Every row gives one point. Each copy is the shape, with its points in the same order, stretched, turned, moved and blurred by noise. Some copies are also mirrored. Which?
(in the rows, 128 means zero)

Shape (7 x 3):
[[161 118 161]
 [155 140  99]
 [125  91 102]
 [144  90 133]
 [ 86 178 162]
 [129 117 153]
 [127 156 123]]
Copy 1:
[[137 125 160]
 [181 131 105]
 [132  90 101]
 [137  95 136]
 [ 97 210 106]
 [114 130 134]
 [148 161 106]]
Copy 1 is: only turned
Copy 2, 7 rows:
[[165 114 159]
 [113  81 127]
 [141 109  90]
 [172 106 122]
 [ 97 165 174]
 [158 137 144]
 [114 125 142]]
Copy 2 is: mirrored
Copy 3 (7 x 3):
[[143 151 171]
 [163 153  99]
 [135 107 103]
 [135 115 139]
 [ 84 195 108]
 [112 144 144]
 [136 165 103]]
Copy 3 is: only turned

Shape (8 x 3):
[[153 148 136]
 [106 172  92]
 [111 153  75]
 [105 133  92]
 [ 95 104 147]
 [ 63 116 160]
 [147 127 146]
 [115 123 139]]
Copy 1 (8 x 3):
[[153 152 122]
 [127 145 178]
 [136 122 184]
 [118 115 162]
 [ 87 117 105]
 [ 64 132 110]
 [136 136 105]
 [111 129 114]]
Copy 1 is: mirrored
Copy 2 (8 x 3):
[[154 103 125]
 [ 87  70 131]
 [ 82  91 111]
 [ 86 114 119]
 [116 153 157]
 [106 131 195]
 [155 127 132]
 [132 130 143]]
Copy 2 is: mirrored
Copy 3:
[[133 169 149]
 [108 156  74]
 [133 140  75]
 [123 120  96]
 [ 96 101 143]
 [ 58 103 131]
 [130 141 162]
 [107 125 137]]
Copy 3 is: only turned
Copy 4:
[[102 148 118]
 [154 173 162]
 [172 166 148]
 [159 144 149]
 [129  95 151]
 [125  90 188]
 [104 127 116]
 [125 114 140]]
Copy 4 is: mirrored

Shape, 9 rows:
[[ 80 166 103  99]
 [112 156 144 162]
 [ 99  90  96 115]
 [104  92 139  99]
 [148  99 115  95]
 [ 96 134 142 165]
 [141 136 118 104]
 [128 108 166 102]
 [129 157 152 123]]
Copy 1, 9 rows:
[[178 112 103  82]
 [159 135 109 150]
 [128  71 116  99]
 [140  88 146  97]
 [106 116 136  80]
 [158 103 114 158]
 [130 139 120  93]
 [141 118 165 108]
 [155 152 124 120]]
Copy 1 is: mirrored
Copy 2, 9 rows:
[[ 88 196 106 102]
 [136 159 119 155]
 [ 81 104 133  94]
 [113  91  92  96]
 [141  98 134  73]
 [118 136 116 158]
 [142 141 130  85]
 [152  95  91 104]
 [155 157 107 122]]
Copy 2 is: mirrored
Copy 3, 9 rows:
[[104 156  57 110]
 [106 150 134 141]
 [169 103  65 144]
 [137  78  87 125]
 [171  96 102  92]
 [115 135 121 168]
 [142 123 110  91]
 [120  74 122 109]
 [102 131 132 100]]
Copy 3 is: only turned
